Each row is a point. The points of each table are mixes of a few directions, plus a little noise. How many directions does each table use, and how many do they share? Where both have some left over, give the other angles between the two spaces (their principal angles), to ten degrees, smallest first.

First (7 x 3):
[[ 2.95  0.03  2.24]
 [-2.03 -0.03 -1.53]
 [-2.62 -0.03 -1.99]
 [-0.86 -0.02 -0.66]
 [ 2.51  0.03  1.90]
 [ 2.42  0.03  1.84]
 [-2.41 -0.04 -1.83]]
Second (5 x 3):
[[ 1.21  0.09  1.52]
 [ 2.10 -0.32 -1.19]
 [-0.78  0.29  1.81]
 [-0.12 -0.52 -4.31]
 [-2.40  0.46  2.17]]
Directions: first 1, second 2, shared 1

First (9 x 8):
[[ 4.18  1.58 -3.31  4.39  0.91 -4.25  3.27  1.78]
 [ 1.47  0.55 -1.17  1.54  0.30 -1.49  1.16  0.61]
 [-2.24 -0.82  1.79 -2.40 -0.47  2.31 -1.73 -0.96]
 [-1.33 -0.50  1.08 -1.41 -0.27  1.38 -1.08 -0.58]
 [-2.04 -0.78  1.64 -2.14 -0.43  2.06 -1.61 -0.89]
 [-0.36 -0.11  0.31 -0.40 -0.09  0.40 -0.31 -0.16]
 [ 0.16  0.05 -0.15  0.20  0.05 -0.16  0.15  0.10]
 [-2.38 -0.88  1.90 -2.52 -0.52  2.45 -1.87 -0.99]
 [ 2.64  0.99 -2.12  2.74  0.58 -2.68  2.05  1.13]]
Second (10 x 8):
[[ 0.42  3.71  0.08 -0.76 -0.51 -0.67 -2.79 -3.64]
 [-2.65 -2.16 -0.79  2.85  0.58  0.84  0.49  4.35]
 [ 1.64  0.06  0.68 -2.46 -1.25  1.60 -1.00 -1.28]
 [-3.38  1.44  1.67 -0.35  1.46  0.37 -2.47 -2.16]
 [-2.70 -0.65 -1.52  2.48 -0.37 -1.96  1.41  1.94]
 [ 2.39 -0.78  0.72 -1.21  0.72  0.25  1.29 -0.44]
 [ 5.61 -0.05 -1.05 -0.59 -1.02  0.63  0.99  0.73]
 [-1.12 -2.00  0.81  0.12  1.17  0.60  1.14  1.39]
 [-1.61  1.45 -0.44  1.64  1.00 -2.35  0.25 -0.94]
 [ 1.43 -1.04 -0.17 -1.73 -1.77  0.71  0.67  0.05]]
Directions: first 1, second 5, shared 1

First (9 x 14):
[[-0.83  3.75  2.13  4.07  2.06  0.88 -5.07  2.38 -0.21  0.53 -2.04  1.11
  -2.49  1.55]
 [ 0.84 -1.04 -2.32 -0.45  1.03 -3.11 -1.23 -1.33 -0.05 -1.44 -0.52  0.15
  -1.59  2.74]
 [-0.36 -1.19 -1.48 -0.26 -0.58 -1.43  0.31 -2.45  0.85 -0.74  0.81 -1.59
   0.36  0.24]
 [ 1.25 -1.07 -1.35 -1.45  0.79 -1.04  0.32  0.73 -1.15 -0.35 -0.49  1.37
  -0.68  0.90]
 [-2.30  0.32 -0.12  1.71 -1.06  2.67 -0.64 -1.34  0.51  1.51  1.24 -2.10
   2.03 -3.35]
 [-0.67 -1.82 -2.68 -0.64 -0.46  0.17  0.28 -1.79 -0.31  0.38  1.11 -1.23
   1.36 -1.68]
 [ 1.38  0.48  2.11 -1.05 -0.12 -1.26  1.59  1.03  0.49 -1.03 -0.67  1.11
  -1.13  2.08]
 [-0.02 -1.73 -3.08 -1.34  0.41  1.98  0.01  0.80 -2.35  1.64  0.62  0.68
   1.60 -2.95]
 [ 0.60  2.27  6.80 -0.60 -2.03  1.08  4.49  1.88  2.04 -0.42 -0.06  0.56
   0.23  0.35]]
Second (8 x 14):
[[ 1.14 -0.18  0.03 -1.51  0.83  1.20  0.14  0.86 -0.34  0.16 -0.32  1.02
   0.12 -0.16]
 [ 3.26  1.65  2.29 -3.21  0.08  1.85 -0.18  2.72  1.18 -0.41 -1.29  0.45
   0.82 -1.20]
 [ 2.40  0.13  0.51 -2.88  1.20  2.07  0.12  1.75 -0.18  0.17 -0.72  1.58
   0.40 -0.55]
 [ 1.14  1.02  1.32 -0.96 -0.51  0.28 -0.35  1.08  0.93 -0.39 -0.57 -0.43
   0.42 -0.59]
 [-2.20  0.13 -0.17  2.67 -1.39 -2.07 -0.26 -1.54  0.45 -0.28  0.59 -1.70
  -0.34  0.31]
 [ 0.14  2.68  3.03  1.15 -2.97 -1.80 -0.93  0.70  2.64 -1.26 -0.67 -2.96
   0.49 -1.05]
 [-4.30 -1.83 -2.64  4.45 -0.42 -2.72  0.20 -3.61 -1.19  0.37  1.66 -1.00
  -0.95  1.54]
 [-1.53 -3.67 -4.36  0.15  3.25  1.19  1.16 -2.02 -3.43  1.61  1.31  3.16
  -0.87  1.62]]
Directions: first 4, second 2, shared 0; angles 30, 50
